Each row of a before or after table is a point. The points were changed in one or more steps. Then noise was added and the rows were shuffled. The steps act on columns, c1 being the first. Write out the steps. A step turns or swaps two columns, mirrors them in a line or flattens them onto one, adds a multiple of one to another, or multiplies or shifts one. Angles are multiples of 10 degrees, from the lower column toward the higher: turns from -170 to 170, lines from 10 to 170 but not 90. Use the fewest steps. Two steps may share a column if one is a turn and the other turns, adds or multiplies; they go together, in the order done. Otherwise the lowest column goes first.

Before (10 x 2):
[[-0.38 -0.01]
 [-0.04  0.83]
 [ 0.54  0.15]
 [ 0.02 -0.16]
 [-0.53 -0.72]
 [ 0.31 -0.01]
 [-0.15 -0.20]
 [ 0.77  0.49]
 [ 0.24  0.19]
 [ 0.60 -0.01]]
After (10 x 2):
[[-0.60 -0.04]
 [ 0.54 -0.03]
 [-0.85 -0.73]
 [ 0.93  0.02]
 [-0.25 -0.20]
 [ 0.38  0.15]
 [ 0.89  0.21]
 [-0.08  0.84]
 [ 1.21  0.48]
 [ 0.09 -0.20]]
Steps: multiply c1 by 1.6

Before (12 x 8):
[[ 0.31  0.54 -0.28  0.27 -0.05 -0.26  0.17 -0.33]
 [ 0.17 -0.44  0.31  0.13 -0.45  0.09 -0.18 -0.19]
 [-0.53  0.39 -0.41 -0.29  0.69  0.35  0.05  1.03]
 [ 0.30  0.65 -0.33 -0.25 -0.34 -0.24 -0.23 -0.05]
 [-0.17  0.08 -0.33  0.29  0.13 -0.06  0.02  0.33]
 [-0.02 -1.12 -0.53 -0.94  0.80  0.07  0.55  0.69]
 [ 0.27  0.72  0.08  0.20 -0.45  0.23  0.28 -0.24]
 [-0.35  0.24 -0.53  0.00 -0.07  0.33  0.21 -0.39]
 [-0.37  0.55 -0.49 -0.27 -0.41  0.05  0.14  0.29]
 [-0.24  0.27  0.90  0.05 -0.32 -1.15  0.01  0.28]
 [ 0.08  0.10 -0.41 -0.58  0.92  0.44  0.25 -0.28]
 [-0.14  0.69 -0.54  0.00 -0.30  0.29  0.47  0.43]]
After (12 x 8):
[[ 0.27  0.50  0.34  0.14  0.24 -0.16 -0.24 -0.36]
 [-0.22  0.66  0.25  0.29 -0.39 -0.15  0.05  0.39]
 [ 0.19  0.31  0.67  0.47  0.04 -0.28  0.22 -0.22]
 [-0.23 -0.61  0.68  0.35 -0.04 -0.05 -1.11  0.30]
 [ 0.28  0.37 -0.12 -1.08 -0.28 -0.22  0.44 -0.13]
 [-0.90  0.53  0.12 -0.73 -0.01 -0.03  0.33  0.72]
 [-0.69 -0.10 -1.28 -1.07 -0.62 -0.56  0.04  0.15]
 [-0.03  0.63  0.41  0.28 -0.37  0.23 -0.28 -0.29]
 [-0.32  0.33 -0.11 -0.03  0.30 -0.04 -0.10  0.13]
 [-0.37  0.85  0.36  0.36 -0.14 -0.49  0.27  0.24]
 [ 0.44  0.57 -0.09  0.04 -0.01 -0.18  0.38  0.32]
 [ 0.13 -0.48 -0.22  0.48 -0.05  0.21  0.10 -0.18]]
Steps: mirror c1 and c8 in the line at 130 degrees; turn c2 and c3 by 60 degrees; turn c4 and c5 by 70 degrees; turn c6 and c7 by 90 degrees

Before (9 x 14):
[[-0.18 -0.44  0.02  0.21  0.64  0.16 -0.21 -0.58  0.69 -0.19 -0.23  0.10
  -0.27  0.36]
 [-0.04 -0.08  0.36  0.23  0.05  0.68  0.28 -0.54 -0.39  0.27 -0.04  0.01
  -0.54  0.68]
 [ 0.45  0.25 -0.18 -0.09  0.43 -0.10 -0.05  0.25 -0.26 -0.39  0.06 -0.33
  -0.57 -0.25]
 [-0.17  0.01  0.52  0.30  0.56 -0.25 -0.56  0.17  0.01  0.09 -0.48  0.14
  -0.54 -0.01]
 [ 0.60 -0.25  0.98  0.02 -0.17  0.44  0.38 -0.39 -0.79 -0.62  0.99 -0.31
   0.39  0.02]
 [ 0.73  0.65  0.93 -0.56 -1.49 -0.09  0.16 -0.31  0.35  0.42  0.07 -0.74
   0.25 -0.41]
 [-0.14 -0.36 -0.07 -0.45  0.14 -0.02 -0.37  0.49  0.55 -0.25 -0.21  0.03
  -0.51  0.10]
 [-0.37 -0.36  0.06  0.71  0.34 -0.14 -0.12 -0.04 -0.15  0.54  0.45  0.24
  -0.66 -0.71]
 [ 0.23  0.14  0.09 -0.20  0.63 -0.10  0.20  0.20  0.36  0.29  0.60  0.34
  -0.70 -0.04]]
After (9 x 14):
[[-0.58  0.37  0.06  0.70  0.34 -0.42 -0.21 -0.07  0.55  0.57  0.40  0.15
  -0.44  0.58]
 [-0.22 -0.08  0.96  0.03 -0.22  1.35  0.50 -0.37  0.37 -0.60  1.04  0.20
   0.89 -0.62]
 [ 0.15  0.19 -0.04 -0.49  0.09 -0.02 -0.38  0.48 -0.05 -0.29 -0.20  0.30
  -0.85  0.14]
 [ 0.66  0.06  0.29  0.26  0.04  2.03  0.24 -0.54  0.61  0.33 -0.01  0.05
  -0.16 -0.20]
 [ 0.06  0.11  0.54  0.23  0.57 -0.77 -0.52  0.18  0.35  0.09 -0.51 -0.10
  -0.51  0.21]
 [ 0.40  0.37 -0.01  0.23  0.67  0.47 -0.22 -0.61 -0.41 -0.19 -0.24  0.23
  -0.66  0.10]
 [-0.40 -0.41 -0.13 -0.13  0.39 -0.31 -0.01  0.21  0.52 -0.35  0.09 -0.01
  -0.27 -0.36]
 [-0.11  0.22  0.09 -0.24  0.65 -0.21  0.22  0.19  0.22  0.30  0.62 -0.13
  -0.85 -0.26]
 [-0.67 -0.91  0.90 -0.52 -1.51 -0.26  0.14 -0.30 -0.44  0.40  0.07 -0.15
  -0.05 -0.57]]
Steps: turn c1 and c14 by -110 degrees; turn c2 and c12 by -120 degrees; multiply c12 by 0.7; multiply c6 by 3; mirror c9 and c13 in the line at 110 degrees

Before (14 x 24):
[[ 0.31 -0.69  0.11  0.13  0.37 -0.23 -0.12  0.39 -0.08 -0.10 -0.71 -0.72
  -0.02  0.44  0.70  0.34 -0.23 -0.50 -0.33  0.55 -0.20 -0.21 -0.43 -0.31]
 [-0.40  0.05  0.32 -0.53 -0.14 -0.29  0.18 -0.33 -0.06 -0.87 -0.38 -0.31
   0.50  0.47  0.30 -0.72  0.82 -0.30  0.31  0.78 -0.42 -0.89 -0.51  0.51]
 [-0.47 -0.73  0.55  0.38 -0.20 -0.29 -0.41 -0.17  0.70 -0.08  0.29  0.04
  -0.49 -0.05  0.62 -0.19 -0.26 -0.07 -0.05  0.60  0.20  0.42 -0.13  0.60]
 [-0.54 -0.37 -0.43  0.39 -0.09  0.12  0.76  0.11  0.67 -0.08 -0.43  0.02
  -0.56  0.72 -0.50  0.43  0.27 -0.27 -0.14  0.80 -0.02  0.41 -0.02  0.23]
 [-0.10 -0.22  0.05  0.04 -0.60  0.26  0.64  0.69 -0.40 -0.30  0.55 -0.05
   0.02  0.55  0.68 -0.28 -0.40  0.52  0.19 -0.40 -0.10 -0.16  0.51 -0.23]
 [-0.34  0.13 -0.14  0.03  0.16  0.42  0.01 -0.16  0.64  0.19 -0.36  0.54
  -0.55  0.41  0.08 -0.10 -0.39  0.27 -0.46  0.19  0.58 -0.67  0.10 -0.45]
 [ 0.51  0.60  0.66  0.45 -0.87 -0.25  0.09  0.14  0.14 -0.20  0.11  0.20
  -0.26  0.11  0.60 -0.33 -0.21 -0.21  0.81 -0.15 -0.15 -0.46  0.28  0.11]
 [-0.30  0.61 -0.44 -0.53  0.17 -0.08 -0.11  0.03  0.79 -0.77  0.06 -0.62
  -0.60 -0.36 -0.35  0.41  0.03  0.44  0.35 -0.41 -0.46 -0.46  0.22  0.76]
 [ 0.06 -0.54 -0.03  0.18 -0.22 -0.01 -0.31  0.84  0.24 -0.17 -0.66  0.18
   0.43 -0.07 -0.07  0.37  0.00 -0.10 -0.42 -0.47  0.47 -0.57  0.01  0.14]
 [-0.57 -0.10 -0.32 -0.95 -0.24 -0.48  0.05  0.21  0.39 -0.28 -0.65  0.08
   0.30  0.26 -0.02  0.17  0.44  0.64  0.68  0.28 -0.15 -0.33 -0.70  0.54]
 [ 0.07  0.18 -0.12 -0.55  0.24 -0.58  0.68  0.45 -0.59  0.42  0.36 -0.64
   0.45 -0.41 -0.34  0.52  0.66 -0.21 -0.61 -0.43 -0.28  0.44 -0.18  0.16]
 [-0.68 -0.73  0.30 -0.87  0.24  0.38 -0.34  0.40  0.76 -0.02 -0.48 -0.10
  -0.13  0.34 -0.42  0.03 -0.40  0.74 -0.40 -0.14 -0.54 -0.38  0.22 -0.05]
 [-0.34 -0.02 -0.59 -0.04 -0.57 -0.03  0.74  0.47 -0.55  0.29 -0.79  0.19
  -0.08  0.11  0.74 -0.30  0.19  0.63  0.05 -0.38  0.47  0.02  0.48  0.42]
 [ 0.19  0.29  0.75 -0.69 -0.10  0.39  0.37 -0.35 -0.17 -0.73  0.11 -0.34
  -0.75 -0.53  0.63  0.16 -0.49  0.19 -0.09  0.46  0.64 -0.45 -0.50  0.43]]
After (14 x 24):
[[ 0.17  0.27  0.18 -0.69 -0.11  0.40  0.59 -0.33 -0.19 -0.73  0.08 -0.33
  -0.74 -0.52  0.60 -0.38 -0.49  0.20 -0.11 -0.31  0.46 -0.46 -0.48  0.40]
 [-0.58 -0.09 -0.92 -0.95 -0.28 -0.50 -0.03  0.19  0.37 -0.25 -0.65  0.09
   0.35  0.28 -0.01 -0.27  0.42  0.67  0.63 -0.11 -0.16 -0.32 -0.70  0.54]
 [ 0.45  0.61  0.06  0.48 -0.87 -0.25  0.06  0.16  0.14 -0.18  0.15  0.18
  -0.25  0.08  0.59  0.38 -0.21 -0.21  0.79 -0.01 -0.21 -0.43  0.26  0.09]
 [-0.34  0.14 -0.72  0.02  0.12  0.40  0.23 -0.14  0.66  0.20 -0.36  0.55
  -0.51  0.43  0.02 -0.01 -0.43  0.28 -0.43 -0.20  0.57 -0.68  0.09 -0.44]
 [-0.46 -0.76 -0.09  0.39 -0.20 -0.28 -0.33 -0.16  0.73 -0.04  0.32  0.05
  -0.47 -0.06  0.64 -0.15 -0.27 -0.06 -0.03 -0.59  0.34  0.36 -0.17  0.58]
 [-0.48 -0.34 -1.06  0.38 -0.08  0.16  0.70  0.10  0.67 -0.07 -0.47  0.02
  -0.56  0.69 -0.52 -0.74  0.28 -0.24 -0.16 -0.47 -0.25  0.43  0.02  0.22]
 [ 0.28 -0.70 -0.46  0.14  0.34 -0.24 -0.20  0.39 -0.10 -0.09 -0.71 -0.71
  -0.01  0.48  0.72 -0.54 -0.21 -0.47 -0.35 -0.30 -0.14 -0.22 -0.42 -0.29]
 [-0.31  0.64 -1.07 -0.52  0.18 -0.10 -0.29  0.01  0.83 -0.75  0.09 -0.65
  -0.58 -0.33 -0.36 -0.17  0.04  0.42  0.39  0.53 -0.41 -0.45  0.23  0.75]
 [ 0.06  0.16 -0.74 -0.57  0.25 -0.64  0.52  0.48 -0.59  0.45  0.37 -0.62
   0.45 -0.41 -0.33 -0.21  0.67 -0.20 -0.57  0.63 -0.52  0.45 -0.22  0.15]
 [-0.63 -0.72 -0.32 -0.86  0.23  0.41 -0.50  0.41  0.79 -0.05 -0.43 -0.11
  -0.11  0.38 -0.43  0.04 -0.42  0.71 -0.41  0.12 -0.36 -0.39  0.21 -0.03]
 [-0.08 -0.23 -0.55  0.07 -0.63  0.24  0.53  0.68 -0.40 -0.31  0.57 -0.04
   0.04  0.55  0.65  0.43 -0.40  0.53  0.18  0.22 -0.28 -0.16  0.52 -0.18]
 [-0.34 -0.03 -1.18 -0.10 -0.58 -0.01  0.84  0.46 -0.59  0.30 -0.77  0.15
  -0.09  0.13  0.74  0.44  0.21  0.64  0.03  0.24  0.18  0.04  0.51  0.41]
 [-0.41  0.04 -0.27 -0.52 -0.14 -0.30  0.04 -0.33 -0.05 -0.84 -0.35 -0.28
   0.51  0.47  0.31  0.23  0.82 -0.33  0.31 -1.05 -0.46 -0.89 -0.48  0.52]
 [ 0.04 -0.50 -0.63  0.17 -0.26 -0.01 -0.11  0.80  0.27 -0.20 -0.64  0.16
   0.43 -0.04 -0.01 -0.09  0.00 -0.07 -0.40  0.56  0.53 -0.54  0.02  0.17]]
Steps: shift c3 by -0.60; turn c7 and c21 by -20 degrees; turn c16 and c20 by 150 degrees
